Each row of a before or after table is a point. The points were changed in one or more steps. Then noise was added and the rows were shuffled. The steps act on columns, c1 being the first. Write out the steps. A step turns or swaps two columns, mirrors them in a line or flattens them onto one, adds a multiple of one to another, or multiplies or shifts one. Angles are multiples of 10 degrees, from the lower column toward the higher: turns from -170 to 170, lines from 10 to 170 but not 90. Use the fewest steps. Two steps may share a column if one is a turn and the other turns, adds or multiplies; they go together, in the order done. Otherwise the lowest column goes first.
In the rows, zero is written as 128.

Before:
[[108  89]
 [182  85]
 [195  94]
 [159 140]
 [ 87  91]
 [ 55 119]
 [129 112]
 [137 122]
 [153 143]
 [185 115]
 [ 90 128]
 [ 65 112]
 [155 111]
 [152 111]]
After, 14 rows:
[[179 143]
 [170 146]
 [135  77]
 [178 107]
 [107  80]
 [164 129]
 [204 116]
 [205  68]
 [105 126]
 [213  86]
 [168 112]
 [ 76 121]
 [ 80 103]
 [157 109]]
Steps: shift c1 by 20; multiply c2 by 1.3

Before (12 x 6):
[[104 126 128 130 102 123]
 [116 128 118 110 129 182]
 [144 139 138 121  95  83]
 [107 139 127 146 120  85]
 [114 105 125 106 121  77]
 [148  50 131 127 132 125]
 [145 141 127 127 100  77]
 [134 142 124 119 151  82]
 [147 140 146 111  99 137]
 [132 135 143 101  96  78]
 [145 123 188 134 217 172]
 [101 114 145 121 132 116]]
After (12 x 6):
[[115  99 127 179 115 118]
 [100  94 158 170 123  93]
 [ 73 102 128 131 132 129]
 [103 152 119 172 111 110]
 [ 72 132 162 138 141 121]
 [115  95 149 172 119 113]
 [ 84 119 124 174 149  99]
 [116 217 247  84 133 142]
 [ 87 128 110  71 127 120]
 [116 100 164 115 117 111]
 [ 76 120 124 175 119 139]
 [118 132 135 132 206 128]]
Steps: shift c1 by -30; turn c2 and c5 by -90 degrees; multiply c3 by 2; turn c4 and c6 by 80 degrees

Before (13 x 12):
[[121 118 132  96 145 135 139 128 103 142 148 127]
 [ 90 191 155 105 122 165 146 147 106 137 145 131]
 [126 170 128 126 140 164 147 131 127 136 150 109]
 [135 124 143 139 137 170  45 141 107 148 156 124]
 [112 115 124 112 120 173 143 134 111 112 101 130]
 [123 150 136  98 144 141 139 135 109  86  82 123]
 [110 116 133 110 142 146 144 162 111 133 142  95]
 [141 118 134 167 114 149 146 159 112 140 125 141]
 [132 126 140 100   7 141  93 134 100 134 135 101]
 [107 160 131 213 121 160 118 124 100 146 121 127]
 [109 130 138  99 117 146 137 131 102  56 145 152]
 [124 168 135 138 149 176 150 141  76 147 145 108]
 [119 113 196 119 139 168 143 136 117 145 148 114]]
After, 13 rows:
[[128 168 147 149  93 145 136  98 125 140 127 136]
 [ 99 158 128 121  96 127 134 104 110 136 214 132]
 [ 77 169 144 145  82 158 144 114 125 154 136 144]
 [111 118 116 124 103 117 137 169 141 143 163 130]
 [118 113 116 148  91 147 138 149 120 150 118 199]
 [105 125 127 154  89 145 116 142 134 107 138 145]
 [106 152 129  83 121 143 111 121 121 106 102 135]
 [101 130 101 144 108 121  98 133 108  79 100 130]
 [110 117 156 143 108 144 135 169 110 139 109 141]
 [ 98 125 152 131  98   9 124 136 132 118 101 151]
 [102 118 128 150 126 150 138 135 118 147  97 130]
 [106 189 113 150  87 136 136 105  90 145 100 155]
 [110 113 126 100  81 128 123 145 112 125 112 121]]
Steps: swap c1 and c9; add -0.7 times c2 to c8; turn c3 and c12 by 110 degrees; swap c4 and c11; turn c5 and c6 by 80 degrees; flatten c7 and c10 onto the line at 60 degrees

Before:
[[133  84 122 125 113 111 102  75 146 100 157 141 154 140 136 110  81 110
  133  96]
 [ 32 127 142 170  95 102 160 129 129 136 143 139 139  97 146 103 127 173
  143 154]
 [171  87  91 160  98 147 141  89 108 116 149 166 152  93 118 122  87 109
  127 125]
 [137 143 127 156 139 100 103 118 106 126 143 152 137 140 170 139 134 164
   66 137]
 [135 130 129 127 101  82 111 124 136 124 143 160 136 100 129 160  92 156
  108  91]
 [ 95 144 144 162 155 115 111 121 153 118 138  68 110 120  90 140 108 141
  150 100]
 [125 147 109 134 121 121 134 110  94 131 140 163 100 162 152 132 119 109
  104 125]
 [143 144 189 120 142  45 127 113 122 112 119 168 132  78 109 133  97 120
   73 108]
 [147 135 127 123  80 116  78 114 136 102 134 106 154 107 136 115 159 144
  140  80]]
After (9 x 20):
[[153 129 129  89 104 159 121 122 138 125 143  82 135 154 129 160  92 112
  108  91]
 [ 97  86  91 197  98 167 107  91 166 118 148 147 151 142 118 122  86  94
  128 126]
 [136 134 127  14  81 106 108 113 137 103 136 115 154 149 135 115 158 103
  141  81]
 [204 126 141 251  93 137 108 128 149 136 144 103 141 152 148 103 127 201
  142 155]
 [109  85 123  68 112 143 117  76 107 100 157 112 154 131 135 109  82 130
  133  96]
 [149 144 142 134 154  69  89 121 112 118 139 115 111 151  89 138 108 155
  149 100]
 [159 142 126 108 139 152  91 116 139 125 145  99 137 104 169 138 135 106
   65 137]
 [111 147 110 149 120 162 126 109 132 131 140 120 100  80 151 129 120 137
  105 125]
 [115 144 189 117 141 168 134 112 164 111 119  45 133 161 109 134  98 116
   74 109]]
Steps: turn c1 and c18 by -110 degrees; turn c4 and c7 by -60 degrees; multiply c4 by 2.5; swap c6 and c12; turn c9 and c14 by 140 degrees
